Each row is a point. The ring and each string are closed loops that go straight from each point to the next, and from the last back to the first. Before rounding, they use only three directions, however many columns there are. How many times does the string pass through the ring? Passing back the other way cancels.

Ring (7 x 3):
[[ 4.8 -1.8 -1.1]
 [ 1.9  0.7 -0.1]
 [-1.8  0.6 -0.4]
 [-3.9 -1.2 -1.7]
 [-3.0 -4.1 -3.7]
 [ 1.4 -5.5 -3.7]
 [ 3.6 -4.7 -2.8]]
String (19 x 3):
[[ 7.2 -4.1 -4.4]
 [ 4.5 -3.0 -4.4]
 [ 1.9 -2.4 -3.3]
 [ 1.1 -3.4 -0.2]
 [ 4.0 -5.8  0.0]
 [ 5.5 -6.1 -3.5]
 [ 4.5 -6.2 -2.8]
 [ 1.8 -5.3  0.4]
 [ 1.6 -4.2 -1.5]
 [ 1.6 -4.6 -1.0]
 [ 2.6 -6.2 -0.8]
 [ 4.2 -6.8 -3.1]
 [ 5.2 -6.8 -3.9]
 [ 3.8 -5.9 -1.3]
 [ 2.5 -4.6 -0.6]
 [ 4.1 -5.8  0.5]
 [ 2.0 -3.9 -0.1]
 [ 2.6 -2.7 -3.3]
 [ 5.0 -3.0 -4.9]]
Times through: 0

Ring (9 x 8):
[[11.7  0.2 -2.9  1.7  0.9 -2.0 -0.5  1.3]
 [ 8.4  4.5 -3.3  2.5  0.6 -3.7  0.2  0.9]
 [ 3.3  5.5 -3.5  2.6  0.8 -4.1  1.0  0.1]
 [-0.7  3.5 -3.4  2.1  1.2 -3.2  1.5 -0.5]
 [-2.1  0.8 -2.9  1.4  1.6 -2.2  1.7 -0.8]
 [-0.1 -4.7 -1.4  0.1  2.0 -0.1  1.5 -0.8]
 [ 3.2 -6.6 -0.9 -0.2  2.0  0.6  1.0 -0.3]
 [ 8.2 -6.5 -1.4  0.0  1.8  0.6  0.1  0.5]
 [11.2 -3.9 -2.3  0.8  1.4 -0.4 -0.5  1.1]]
String (9 x 8):
[[ 8.2  2.8 -7.3  2.9  1.5 -2.2 -1.2  1.2]
 [10.9  5.2 -5.8  3.2  0.8 -3.6 -1.0  1.5]
 [10.8  6.9 -1.5  2.8 -0.2 -5.2  0.6  1.1]
 [ 8.2  6.5 -1.0  2.6  0.0 -5.0  1.2  0.6]
 [ 6.7  9.1 -4.0  3.6  0.2 -5.6  0.6  0.8]
 [ 5.0  5.3 -6.4  3.1  1.2 -3.4 -0.3  0.7]
 [ 5.0  2.5 -5.7  2.4  1.5 -2.4 -0.3  0.6]
 [ 5.7  1.6 -0.1  1.4  0.6 -3.1  1.5  0.1]
 [ 6.2  1.4 -2.2  1.7  0.9 -2.6  0.7  0.4]]
Times through: 0

Ring, 7 rows:
[[ 8.8 -1.2  2.4  2.6  1.2 -1.8  0.3  1.8  0.6 -2.1 -0.1  0.5]
 [ 7.7  3.3  3.3  1.1  0.8 -1.6  0.3  1.7  2.8 -1.5  0.0  3.3]
 [ 1.0  6.7  4.3 -0.1 -0.5 -0.3  0.1  2.1  5.0 -0.3 -0.9  4.9]
 [-6.5  3.4  2.6  0.4 -1.2  0.6 -0.6  3.3  4.3  0.6 -2.1  2.2]
 [-8.0 -4.7 -0.7  2.4 -0.5  0.4 -1.4  4.3  1.0  0.2 -2.6 -2.9]
 [-4.8 -8.4 -1.1  3.7  0.0 -0.1 -1.1  4.0 -1.1 -0.7 -2.3 -5.1]
 [ 4.6 -7.7  1.0  4.3  0.9 -1.1  0.0  2.5 -1.9 -2.1 -0.9 -3.9]]
String:
[[ -7.1  -5.7   4.9   4.1  -1.8   2.1   0.6   2.7  -0.3  -0.8  -2.7  -3.7]
 [ -1.5  -2.4  -0.3   1.9   0.3  -0.8  -1.0   3.5   1.4  -0.5  -1.5  -1.0]
 [ -6.8  -4.7  -4.1   1.6   0.5  -0.9  -2.4   5.0   1.2   0.5  -2.2  -2.8]
 [-10.3  -7.1  -4.7   2.1   0.2  -0.4  -2.6   5.6   0.5   0.7  -2.8  -4.5]
 [-10.4  -8.4   2.4   4.4  -1.7   2.0  -0.2   3.6  -1.0  -0.4  -3.2  -5.6]
 [ -5.5  -6.6   4.4   4.4  -1.5   1.7   0.6   2.6  -0.9  -1.1  -2.5  -4.1]
 [ -5.8 -13.8  -1.9   5.4   0.1   0.2  -1.1   4.3  -3.5  -1.1  -2.6  -8.6]
 [ -1.8 -11.5  -3.4   4.4   1.1  -1.1  -1.6   4.3  -2.6  -1.2  -1.9  -6.7]
 [  0.1  -6.0  -2.7   2.7   1.2  -1.6  -1.6   4.0  -0.2  -0.8  -1.4  -3.1]
 [ -1.0  -3.8   2.6   3.2  -0.4   0.2   0.0   2.7   0.3  -1.1  -1.6  -1.9]
 [ -4.7  -9.3   3.3   5.1  -1.1   1.4   0.4   2.8  -2.1  -1.4  -2.5  -5.8]
 [ -8.6 -11.5  -0.9   4.7  -0.5   0.8  -1.0   4.3  -2.3  -0.6  -3.0  -7.4]]
Times through: 0

Ring (6 x 14):
[[  9.4   5.1   5.0  -4.4   1.3  -4.6  -0.5  -1.9   4.8  -1.3  -0.2  -1.2
    4.1  -3.5]
 [  0.3   7.1   1.1  -2.3   0.0  -3.5  -2.2   1.1   2.7  -2.3  -0.7  -0.4
    3.5  -2.1]
 [ -8.8   2.1   0.5   1.4  -3.0   1.0  -2.4   2.3   1.4  -2.8  -1.2  -1.4
    0.8  -0.9]
 [-10.4  -4.0   2.9   3.1  -4.8   4.3  -1.4   1.3   1.9  -2.5  -1.4  -2.8
   -1.2  -0.8]
 [ -1.9  -5.1   4.6   1.0  -3.2   2.9   0.0  -1.1   3.1  -1.8  -1.3  -3.7
   -0.4  -1.6]
 [  5.8  -1.5   5.3  -2.0  -0.8  -0.6   0.3  -2.3   4.2  -1.4  -0.8  -3.0
    1.7  -2.7]]
String, 22 rows:
[[ -4.8  -3.3   8.1   1.5  -4.0   2.9  -0.8  -0.5   4.4  -1.6  -0.1  -2.2
   -0.3  -2.6]
 [ -4.2  -2.0   5.9   1.0  -3.3   2.0  -0.9  -0.2   3.7  -1.8  -0.5  -2.2
    0.2  -2.2]
 [ -6.6  -3.6   8.6   2.1  -4.5   3.5  -1.0  -0.2   4.4  -1.6   0.0  -2.1
   -0.7  -2.6]
 [-12.7  -7.7  10.6   4.8  -7.0   7.0  -1.0   0.2   4.5  -1.7   0.1  -2.5
   -2.8  -2.3]
 [-12.7  -7.7   2.1   4.5  -5.9   6.5  -1.0   1.2   1.2  -2.6  -2.0  -4.0
   -2.5  -0.1]
 [ -9.7  -5.9  -3.6   3.1  -4.1   4.7  -1.0   1.5  -0.8  -3.1  -3.2  -4.7
   -1.5   1.0]
 [ -4.3  -2.0  -0.3   0.9  -2.5   1.8  -1.0   0.6   1.2  -2.5  -2.1  -3.3
    0.3  -0.6]
 [ -3.6  -2.1   5.9   0.8  -3.2   1.9  -0.9  -0.3   3.7  -1.8  -0.6  -2.3
    0.2  -2.2]
 [ -4.9  -4.8   8.6   1.9  -4.3   3.6  -0.5  -0.8   4.5  -1.5  -0.2  -2.6
   -0.8  -2.6]
 [ -4.0  -6.1  11.2   1.9  -4.7   4.2  -0.1  -1.6   5.5  -1.2   0.3  -2.7
   -1.1  -3.1]
 [ -1.6  -3.2   7.7   0.5  -3.1   2.1  -0.3  -1.2   4.5  -1.5  -0.3  -2.6
    0.2  -2.7]
 [ -0.7  -0.4   1.5  -0.5  -1.6   0.3  -0.8  -0.2   2.3  -2.2  -1.5  -2.8
    1.2  -1.4]
 [  0.6  -3.0  -2.4  -0.4  -1.3   1.0  -0.1  -0.5   0.7  -2.5  -2.8  -4.4
    0.8  -0.2]
 [  2.9  -5.3   2.5  -0.5  -1.8   1.7   0.7  -2.1   2.7  -1.8  -1.9  -4.6
    0.3  -1.4]
 [  5.0  -6.8   7.4  -0.6  -2.2   2.1   1.3  -3.4   4.7  -1.1  -1.0  -4.4
    0.1  -2.6]
 [  3.5  -4.7  10.5  -0.6  -2.6   1.6   0.7  -3.0   5.9  -0.9   0.1  -3.0
    0.4  -3.5]
 [  0.8  -1.4   8.7  -0.5  -2.4   0.7  -0.4  -1.5   5.2  -1.3   0.1  -2.0
    1.0  -3.3]
 [ -0.2  -0.5   3.7  -0.5  -1.8   0.3  -0.7  -0.6   3.2  -1.9  -1.0  -2.5
    1.2  -2.0]
 [ -0.5  -3.4  -1.1   0.0  -1.8   1.5  -0.2  -0.5   1.1  -2.4  -2.5  -4.3
    0.5  -0.4]
 [ -2.5  -6.9   1.0   1.4  -3.2   3.7   0.3  -0.9   1.6  -2.2  -2.4  -4.9
   -0.9  -0.5]
 [ -6.0 -10.2   7.0   3.2  -5.4   6.3   0.4  -1.4   3.4  -1.7  -1.2  -4.6
   -2.4  -1.5]
 [ -6.9  -7.6  10.4   3.0  -5.5   5.5  -0.2  -1.1   4.9  -1.4  -0.1  -3.0
   -1.9  -2.6]]
Times through: 1
String, 22 rows:
[[ -1.5  -0.7   6.0  -0.1  -2.4   0.8  -0.8  -0.6   4.0  -1.7  -0.4  -2.0
    0.9  -2.5]
 [ -3.1  -5.6  10.0   1.5  -4.2   3.6  -0.1  -1.6   5.2  -1.3   0.0  -2.8
   -0.8  -2.9]
 [ -4.2  -8.5   8.3   2.4  -4.8   5.2   0.3  -1.6   4.2  -1.5  -0.8  -4.0
   -1.7  -2.1]
 [ -4.7  -7.6   0.5   2.1  -3.7   4.5   0.1  -0.5   1.1  -2.4  -2.6  -5.0
   -1.4  -0.2]
 [ -4.2  -4.8  -0.9   1.4  -2.9   3.0  -0.4   0.1   0.8  -2.6  -2.6  -4.3
   -0.4  -0.1]
 [ -1.7  -0.3   4.4  -0.1  -2.2   0.6  -1.0  -0.2   3.4  -1.9  -0.7  -2.1
    1.0  -2.1]
 [ -5.4  -3.8   7.6   1.8  -4.1   3.3  -0.8  -0.4   4.1  -1.7  -0.3  -2.4
   -0.5  -2.4]
 [-11.2  -7.4  11.2   4.3  -6.6   6.5  -0.9  -0.1   4.9  -1.5   0.3  -2.5
   -2.5  -2.6]
 [-14.3  -7.7   2.7   5.0  -6.3   7.0  -1.3   1.5   1.3  -2.6  -1.8  -3.7
   -2.8  -0.2]
 [-12.9  -5.3  -2.7   4.0  -4.9   5.3  -1.5   2.3  -0.6  -3.2  -2.9  -4.1
   -1.8   0.9]
 [ -5.8  -1.2  -2.3   1.1  -2.5   1.7  -1.4   1.3   0.4  -2.9  -2.4  -3.2
    0.4  -0.1]
 [ -4.4  -0.4   2.4   0.6  -2.6   1.2  -1.3   0.6   2.4  -2.3  -1.2  -2.3
    0.7  -1.4]
 [ -9.7  -2.2   9.0   2.7  -5.0   3.6  -1.7   0.7   4.4  -1.8   0.3  -1.2
   -0.7  -2.6]
 [-16.3  -4.5   5.4   5.0  -6.6   6.1  -2.2   2.3   2.4  -2.5  -0.7  -2.0
   -2.2  -1.1]
 [-15.6  -4.6  -0.5   4.7  -5.7   5.7  -2.0   2.8   0.1  -3.1  -2.2  -3.2
   -2.0   0.4]
 [ -7.9  -2.1  -4.3   1.8  -2.9   2.5  -1.5   1.9  -0.7  -3.2  -3.0  -3.7
   -0.1   0.7]
 [ -4.0  -0.7   4.0   0.6  -2.8   1.3  -1.2   0.3   3.0  -2.1  -0.8  -2.1
    0.6  -1.8]
 [ -7.0  -3.0   8.1   2.1  -4.4   3.3  -1.1   0.0   4.3  -1.7   0.0  -1.9
   -0.6  -2.5]
 [-10.8  -7.0   8.1   4.0  -6.1   6.1  -0.9   0.2   3.7  -1.9  -0.4  -2.9
   -2.2  -1.9]
 [-11.1  -9.4   3.6   4.5  -6.0   7.0  -0.5   0.3   1.8  -2.3  -1.9  -4.5
   -2.8  -0.4]
 [ -6.2  -6.0  -0.6   2.2  -3.7   4.1  -0.5   0.3   0.7  -2.6  -2.6  -4.5
   -1.1   0.0]
 [ -2.9  -2.5  -1.1   0.5  -2.2   1.6  -0.7   0.3   0.9  -2.6  -2.4  -3.8
    0.4  -0.4]]
Times through: 4

Ring (6 x 14):
[[ 4.4  4.5  1.0  1.8  1.3 -3.0  1.0 -2.8  1.7 -1.1  4.5  2.7  1.3  0.5]
 [ 1.2  9.0 -0.6  2.7 -3.5  0.5  2.9  0.5  4.0 -0.8  1.3  4.4  2.7  1.4]
 [-2.6  8.0 -1.7  2.0 -4.0  6.2  2.7  3.1  3.1 -1.1 -2.5  3.3  1.4  2.1]
 [-4.2  1.3 -2.8  0.5  0.7 10.0  0.3  2.1 -1.3 -1.0 -4.6  0.0 -2.0  2.5]
 [-1.5 -4.6  0.4 -1.4  6.7  7.0 -2.1 -0.5 -3.9 -2.3 -1.1 -2.8 -4.1  1.1]
 [ 4.1 -2.6  4.2 -1.0  7.3 -1.8 -1.6 -3.1 -1.4 -3.0  5.5 -1.3 -1.9 -0.7]]
String:
[[ -1.4   1.9  -3.5   1.5   1.0   6.3   0.4  -0.4  -1.3   0.0  -2.5   1.0
   -1.2   2.5]
 [ -3.9   1.6  -6.4   1.9   0.0  10.4   0.5   0.5  -2.5   0.9  -6.0   0.7
   -1.9   3.8]
 [ -7.1   0.4  -9.3   1.9  -0.4  15.6   0.2   1.6  -4.1   1.8 -10.1   0.0
   -3.1   5.0]
 [ -6.8   0.5  -5.1   0.5   0.2  14.2   0.2   3.1  -2.6  -0.4  -7.9  -0.6
   -2.9   3.5]
 [ -3.0   2.8   4.7  -1.6   0.8   6.4   0.7   4.7   2.3  -4.6  -0.1  -0.2
   -0.9  -0.2]
 [ -1.7   2.2   2.1  -0.4   1.4   5.3   0.4   2.2   0.9  -3.0  -0.2   0.2
   -1.0   0.6]
 [ -2.7   0.6  -4.4   1.3   1.5   8.5   0.0  -0.1  -2.4   0.1  -4.1   0.2
   -2.0   2.9]
 [ -4.7   0.4  -8.0   2.0   0.6  12.0   0.1   0.1  -3.7   1.6  -7.4   0.3
   -2.6   4.3]
 [ -6.6   2.2  -7.5   1.8  -1.5  14.1   0.8   2.5  -2.4   1.0  -8.8   0.7
   -2.1   4.4]
 [ -4.9   5.6   1.8  -0.3  -2.4   9.0   1.9   5.9   3.0  -3.4  -3.0   1.2
   -0.1   1.0]
 [ -3.1   5.8   2.4   0.0  -1.9   6.4   1.9   4.6   3.3  -3.3  -1.2   1.6
    0.4   0.7]
 [ -0.8   3.0  -1.1   1.1   0.6   4.7   0.7   0.4   0.2  -1.1  -0.9   1.2
   -0.5   1.7]
 [ -1.2   4.1  -1.6   1.4  -0.5   5.1   1.2   0.8   0.7  -0.9  -1.4   1.8
   -0.1   1.9]
 [ -0.7   6.1   5.1  -0.4  -1.0   2.4   1.8   3.7   4.3  -4.2   2.2   1.8
    1.1  -0.5]
 [ -0.5   4.1  -1.6   1.6  -0.2   4.2   1.1   0.2   0.7  -0.8  -0.8   1.9
    0.0   1.8]
 [ -1.2   6.1  -6.5   3.6  -2.7   5.7   2.0  -0.7   0.2   1.7  -3.5   3.5
    0.7   3.6]
 [ -1.8  12.0  -5.9   4.6  -7.5   5.2   4.2   1.8   4.0   1.4  -3.6   6.1
    3.3   3.6]
 [ -1.5  14.6   0.8   2.9  -8.6   2.6   5.0   5.0   8.0  -2.0  -0.1   6.3
    4.7   1.2]
 [ -0.8  11.9   4.6   1.1  -5.7   1.4   3.9   5.3   7.7  -3.9   2.1   4.6
    3.7  -0.2]
 [ -0.1   6.2   4.3   0.1  -1.0   1.8   1.8   2.9   4.1  -3.7   2.3   2.1
    1.2  -0.2]
 [ -0.7   5.5  -2.2   2.1  -1.5   4.2   1.7   0.5   1.3  -0.4  -1.2   2.6
    0.7   2.1]
 [ -0.9   4.5  -4.2   2.5  -1.0   5.2   1.4  -0.4   0.0   0.5  -2.3   2.4
    0.1   2.8]
 [ -0.3   4.1   2.0   0.3   0.3   3.1   1.1   1.6   2.0  -2.6   1.0   1.4
    0.2   0.5]
 [ -2.4   7.9   3.1   0.3  -3.2   4.8   2.6   4.9   4.8  -3.5  -0.1   2.6
    1.5   0.4]
 [ -3.5   7.9   2.9   0.2  -3.6   6.3   2.6   5.8   4.8  -3.6  -1.2   2.4
    1.3   0.6]
 [ -1.5   4.2   2.1   0.0  -0.2   4.7   1.2   2.7   2.1  -2.9   0.0   1.2
    0.0   0.6]]
Times through: 3

Ring (7 x 14):
[[  7.5  -2.1  -0.7  -3.8  -9.2 -11.8   5.3  -5.2   0.2  -5.4   1.4  -0.9
    0.5  -3.3]
 [  5.8  -1.4  -1.3  -1.1  -3.4  -6.6   4.6  -1.9   0.7  -2.9   1.0   0.5
    0.1  -2.9]
 [  2.4  -0.2  -2.1   1.4   2.2   2.7   1.7   1.7   1.2   1.0  -0.6   2.8
   -0.8  -1.2]
 [  0.1   0.4  -2.5   1.7   2.7   8.1  -0.9   2.4   1.4   2.9  -2.1   4.1
   -1.5   0.2]
 [ -0.5   0.2  -2.7   1.5   1.4   8.9  -1.6   1.9   0.9   2.9  -4.2   4.6
   -0.9   0.8]
 [  2.0  -0.9  -2.3  -0.4  -3.5   1.6   0.7  -1.3  -0.1  -0.2  -5.4   3.4
    0.9  -0.2]
 [  5.1  -1.7  -1.4  -2.8  -8.1  -6.5   3.2  -4.2  -0.2  -3.5  -2.4   1.0
    1.0  -1.8]]
String:
[[ -0.2   0.1  -2.9   3.0   4.5   8.8  -0.4   3.3   0.9   3.3  -4.7   5.0
   -0.2   0.3]
 [  2.5  -0.4  -1.8  -0.7  -2.6   1.2   0.8  -0.7   1.0  -0.1  -0.7   2.2
   -1.1  -0.8]
 [  1.0   0.2  -1.8  -0.8  -2.4   5.1  -1.3  -0.2   1.4   1.2  -0.3   2.7
   -2.2   0.2]
 [ -1.8   0.6  -3.0   1.9   2.3  12.3  -3.0   2.6   1.0   4.2  -5.3   5.5
   -1.1   1.7]
 [ -2.2   0.3  -3.5   3.1   3.7  12.9  -2.6   3.2   0.4   4.5  -8.5   6.6
    0.4   1.8]
 [ -1.4   0.0  -3.2   1.9   1.0  10.4  -2.2   1.7   0.1   3.3  -8.3   5.9
    0.6   1.6]
 [ -1.1  -0.5  -3.5   2.6   1.8   9.5  -1.2   1.9  -0.5   3.1 -10.7   6.5
    2.0   1.4]
 [  1.2  -0.9  -2.8   1.3  -0.3   3.9   0.8   0.4  -0.3   1.0  -7.5   4.6
    1.7   0.0]
 [  3.7  -1.0  -1.6  -1.6  -5.0  -2.1   1.8  -2.2   0.5  -1.6  -1.4   1.7
   -0.2  -1.2]
 [  5.2  -1.7  -1.1  -4.0 -10.3  -7.1   2.6  -5.2  -0.1  -4.0  -1.2   0.4
    0.3  -1.6]
 [  6.2  -2.3  -1.2  -3.8 -10.6  -9.8   4.1  -5.7  -0.7  -5.0  -2.9   0.4
    1.8  -2.2]
 [  5.7  -2.0  -1.5  -2.2  -7.1  -7.7   4.3  -3.8  -0.5  -3.8  -3.1   1.1
    1.8  -2.2]
 [  3.6  -1.1  -1.9  -0.5  -2.8  -1.6   2.4  -1.2   0.3  -1.2  -2.4   2.2
    0.4  -1.4]
 [  5.8  -1.4  -0.8  -3.6  -8.5  -7.5   3.2  -4.3   0.7  -3.8   2.0  -0.4
   -0.8  -2.3]
 [  5.2  -1.3  -1.1  -2.4  -6.3  -5.8   3.2  -3.2   0.6  -3.0   0.7   0.4
   -0.4  -2.1]
 [  8.5  -2.0  -0.1  -5.1 -11.2 -14.3   5.6  -6.2   0.7  -6.4   5.0  -2.5
   -0.8  -3.9]
 [  7.8  -1.7  -0.3  -4.3  -9.3 -12.2   5.2  -5.1   0.9  -5.5   4.9  -1.9
   -1.1  -3.6]
 [  7.0  -1.6  -1.0  -1.2  -3.3  -9.3   6.0  -2.1   0.7  -3.8   2.3  -0.3
    0.2  -3.7]
 [  4.2  -1.0  -2.2   2.0   2.7  -1.6   4.3   1.4   0.6  -0.5  -1.8   2.5
    0.9  -2.4]
 [  2.8  -0.8  -2.3   1.2   0.8   1.1   2.3   0.8   0.5   0.2  -3.0   3.1
    0.5  -1.2]
 [  4.0  -0.6  -1.4  -1.3  -3.4  -2.0   2.1  -1.4   1.2  -1.3   1.5   1.1
   -1.3  -1.7]
 [  2.1   0.1  -2.0   1.3   2.6   3.9   1.0   2.1   1.8   1.5   1.1   2.6
   -1.9  -1.1]
 [  0.6   0.6  -2.3   2.1   4.3   7.8  -0.4   3.2   1.9   3.0   0.3   3.5
   -2.3  -0.3]
 [ -1.0   0.8  -2.9   3.5   6.5  11.6  -1.4   4.6   1.7   4.6  -2.5   5.1
   -1.7   0.6]]
Times through: 4
String, 23 rows:
[[  2.3  -0.5  -1.8  -1.1  -3.6   1.6   0.3  -1.2   0.8  -0.2  -1.6   2.4
   -0.9  -0.5]
 [  2.4  -0.7  -2.0  -0.3  -2.5   1.3   1.0  -0.7   0.5  -0.1  -2.8   2.8
   -0.1  -0.6]
 [  3.4  -0.8  -1.4  -2.7  -7.0  -1.8   0.8  -3.1   0.6  -1.7  -0.5   1.3
   -1.0  -0.8]
 [  2.8  -1.1  -1.9  -1.9  -6.4  -0.7   0.8  -2.8  -0.1  -1.3  -4.3   2.5
    0.6  -0.4]
 [  4.5  -1.1  -1.1  -3.2  -7.9  -4.6   2.0  -3.8   0.6  -2.8   0.3   0.5
   -0.7  -1.5]
 [  3.7  -1.3  -1.9  -0.9  -4.0  -2.2   2.4  -1.8   0.0  -1.5  -3.4   2.3
    0.9  -1.2]
 [  4.5  -1.8  -2.0  -0.7  -4.5  -4.6   3.7  -2.4  -0.6  -2.4  -5.3   2.4
    2.4  -1.7]
 [  8.1  -2.6  -0.6  -4.8 -12.2 -14.3   5.7  -6.8  -0.5  -6.6  -0.2  -1.1
    1.5  -3.3]
 [  9.6  -2.9  -0.2  -5.5 -13.4 -17.9   7.1  -7.8  -0.4  -8.0   1.6  -2.3
    1.4  -4.2]
 [  6.7  -2.1  -1.2  -2.0  -6.2  -9.7   5.5  -3.6  -0.2  -4.3  -1.1   0.3
    1.5  -3.0]
 [  4.4  -1.3  -1.8  -0.4  -2.7  -3.5   3.4  -1.3   0.2  -1.8  -2.1   1.9
    0.8  -1.9]
 [  6.2  -1.4  -0.7  -3.4  -7.8  -8.3   3.8  -4.1   0.8  -4.0   2.9  -0.7
   -1.0  -2.7]
 [  7.6  -1.6  -0.5  -3.2  -6.9 -11.2   5.5  -3.9   1.0  -4.8   4.4  -1.4
   -0.8  -3.7]
 [  5.0  -1.2  -1.8   0.9   0.9  -3.9   4.8   0.4   0.7  -1.4  -0.3   1.6
    0.6  -2.8]
 [  2.7  -0.6  -2.7   3.9   6.5   2.5   3.6   3.6   0.7   1.4  -3.5   4.0
    1.2  -1.8]
 [  2.8  -0.2  -2.1   2.2   4.0   2.4   2.5   2.5   1.5   1.1   0.2   2.7
   -0.9  -1.7]
 [  3.6  -0.2  -1.2  -1.3  -2.7  -0.7   1.4  -0.8   1.7  -0.7   3.4   0.8
   -2.5  -1.6]
 [  2.9  -0.4  -1.7  -0.6  -2.1   0.7   1.2  -0.5   1.2  -0.2   0.4   1.8
   -1.4  -1.1]
 [  2.2   0.0  -1.6  -0.8  -2.0   2.6   0.0  -0.2   1.6   0.5   1.7   1.8
   -2.5  -0.7]
 [ -0.9   0.9  -2.5   1.8   3.4  10.9  -2.3   3.1   1.9   4.0  -1.0   4.3
   -2.7   0.8]
 [ -2.9   1.1  -3.4   3.9   6.9  15.8  -3.3   5.1   1.4   6.0  -5.3   6.5
   -1.5   1.8]
 [ -2.5   1.0  -2.9   2.1   3.1  14.3  -4.0   3.2   1.5   5.0  -4.0   5.5
   -2.2   2.0]
 [  1.1   0.0  -1.9  -0.9  -3.0   4.4  -1.0  -0.6   1.1   0.9  -1.3   2.8
   -1.7   0.2]]
Times through: 0
